Each row is a point. Examples show where two turns around zero, p and q, send a point. Write where each new point lands after one turn and then the other. Backwards means that the second turn is done in reverse. Each puzzle has new turns, and all numbers are rounded.

Turn p:
[-0.18 -0.13 -0.52] => [ 0.32  0.12 -0.45]
[ 0.30 -0.23  0.20] => [ 0.01 -0.38  0.20]
[ 0.21 -0.01 -0.28] => [ 0.35 -0.01  0.01]
[-0.03 -0.12  0.48] => [-0.41 -0.24  0.15]
[ 0.18  0.44 -0.15] => [0.22 0.35 0.28]
[-0.48  0.05  0.27] => [-0.50  0.16 -0.18]
Turn q:
[-0.11  0.01 -0.09] => [-0.06  0.06 -0.11]
[ 0.51  0.41 -0.15] => [0.61 0.24 0.14]
[-0.04  0.40 -0.03] => [0.07 0.39 0.08]
[-0.07 -0.47  0.34] => [-0.30 -0.48  0.15]
[-0.29 -0.35 -0.07] => [-0.32 -0.22 -0.25]
Where do these land?
p, then q: [-0.17 -0.41  0.06] => [-0.09 -0.18 -0.40]
q, then p backwards: [-0.29  0.01 -0.29] => [-0.40 -0.03 -0.10]
p, then q: [ 0.28  0.36 -0.44] => [0.48 0.11 0.40]
p, then q: [0.29 0.21 0.22] => [-0.17 -0.08  0.38]
q, then p: [-0.11 -0.18  0.45] => [-0.44 -0.16 -0.17]

Turn p:
[-0.03 -0.29 -0.35  0.13] => [ 0.23 -0.28 -0.18  0.25]
[-0.23 -0.39  0.34 -0.03] => [0.17 0.13 0.44 0.30]
[ 0.21 -0.40 -0.15 -0.06] => [ 0.34 -0.33  0.09  0.01]
[ 0.20  0.68 -0.01  0.19] => [-0.28  0.31 -0.44 -0.42]
[-0.15  0.41  0.17 -0.22] => [-0.46  0.18  0.08 -0.13]
Turn q:
[-0.21  0.51 -0.17 -0.15] => [ 0.09  0.19  0.02 -0.56]
[-0.27  0.02 -0.37 -0.26] => [ 0.08 -0.16 -0.35 -0.35]
[ 0.39 -0.22  0.12  0.61] => [-0.44  0.25  0.10  0.56]
[-0.19 -0.31  0.21 -0.02] => [-0.03 -0.38  0.10  0.14]
[-0.26 -0.15 -0.16 -0.08] => [-0.05 -0.26 -0.18 -0.13]
[-0.03 -0.12  0.52 -0.08] => [ 0.16 -0.23  0.42  0.20]
[ 0.57  0.26 -0.15 -0.02] => [ 0.19  0.58 -0.12  0.15]
Where do these land?
p, then q: [ 0.12  0.11 -0.44  0.10] => [-0.07 -0.09 -0.47  0.03]
p, then q backwards: [ 0.00 -0.53  0.28  0.00] => [ 0.18  0.07  0.51 -0.24]
q, then p: [ 0.30  0.72 -0.19 -0.12] => [-0.55  0.02 -0.09 -0.59]
p, then q backwards: [-0.23 -0.26 -0.01 -0.17] => [ 0.03 -0.20  0.32  0.08]
q, then p: [-0.18 -0.03  0.35  0.18] => [0.10 0.25 0.30 0.15]

Turn p:
[-0.06  0.45  0.28 -0.16  0.34 -0.34] => [ 0.13  0.63  0.05 -0.29 -0.18  0.07]
[ 0.00 -0.10 -0.41 -0.05  0.14 -0.04] => [-0.04 -0.01 -0.32  0.14  0.19  0.20]
[ 0.19 -0.02 -0.27 -0.21  0.37  0.04] => [ 0.17  0.12 -0.16  0.00  0.33  0.34]
[-0.18  0.47 -0.12  0.20 -0.52  0.53] => [-0.30 -0.60  0.05 -0.39 -0.48  0.19]
[ 0.48 -0.03  0.16  0.15  0.04 -0.31] => [ 0.50  0.14  0.08  0.28 -0.15 -0.06]
[-0.34 -0.12  0.37  0.21 -0.51  0.09] => [-0.34 -0.26  0.27 -0.03 -0.28 -0.50]
[ 0.27 -0.05  0.07  0.46  0.35 -0.24] => [ 0.19  0.28  0.18  0.51 -0.16  0.21]
[-0.33 -0.22 -0.17 -0.41  0.04 -0.26] => [-0.19  0.22 -0.38 -0.10  0.34 -0.26]
[-0.03 -0.38  0.11 -0.18 -0.24  0.53] => [-0.12 -0.51  0.26 -0.12  0.38 -0.18]
Turn q:
[-0.09  0.17 -0.08 -0.20  0.08 -0.56] => [ 0.09 -0.25  0.29 -0.14 -0.28 -0.39]
[ 0.32 -0.32  0.56 -0.05 -0.12 -0.37] => [ 0.26 -0.11  0.65  0.33  0.08  0.23]
[ 0.21 -0.16 -0.10 -0.23  0.05 -0.25] => [ 0.05 -0.22  0.29 -0.24  0.01  0.06]
[-0.08 -0.22  0.13  0.36  0.04 -0.06] => [ 0.02 -0.08 -0.01  0.31  0.31 -0.09]
[-0.13 -0.21 -0.15 -0.25 -0.14 -0.23] => [-0.12 -0.40  0.10 -0.06 -0.17  0.05]
[-0.28 -0.14 -0.18  0.44  0.47  0.24] => [-0.34  0.11 -0.30  0.05  0.52 -0.34]
[ 0.06 -0.04 -0.33  0.08  0.18  0.70] => [-0.28  0.30 -0.49 -0.29  0.31  0.24]
[-0.43  0.62  0.06 -0.20 -0.03  0.13] => [-0.16  0.34 -0.24  0.04 -0.59 -0.29]
[ 0.41  0.30  0.09  0.04 -0.54  0.40] => [ 0.47  0.32 -0.30  0.01 -0.20  0.52]
Where do these land?
q, then p: [-0.02  0.01  0.06 -0.19  0.56 -0.03] => [-0.13  0.45  0.05 -0.30 -0.06 -0.20]
p, then q backwards: [-0.23 -0.51  0.17 -0.08  0.00  0.60] => [-0.05 -0.66 -0.01  0.02  0.45 -0.27]
q, then p: [-0.12  0.31 -0.41 -0.71 -0.04  0.21] => [-0.19 -0.36 -0.40 -0.58  0.12 -0.40]
p, then q backwards: [-0.48  0.15  0.56  0.20 -0.49 -0.72] => [-0.61  0.86  0.12 -0.24  0.37 -0.22]
p, then q: [ 0.08  0.03 -0.13  0.26  0.07  0.24] => [-0.12  0.08 -0.15  0.20  0.17  0.20]
p, then q: [ 0.19  0.20  0.04  0.00 -0.16 -0.20] => [ 0.27 -0.11  0.00 -0.12 -0.09  0.19]
p, then q: [ 0.22  0.00 -0.49  0.21  0.12  0.20] => [-0.16  0.06 -0.36 -0.03  0.41  0.24]
p, then q: [ 0.21  0.15  0.15  0.10 -0.07 -0.08] => [ 0.25  0.02  0.05  0.04 -0.05  0.20]
q, then p: [ 0.15 -0.33  0.06  0.20  0.01 -0.23] => [0.09 0.15 0.30 0.26 0.19 0.05]
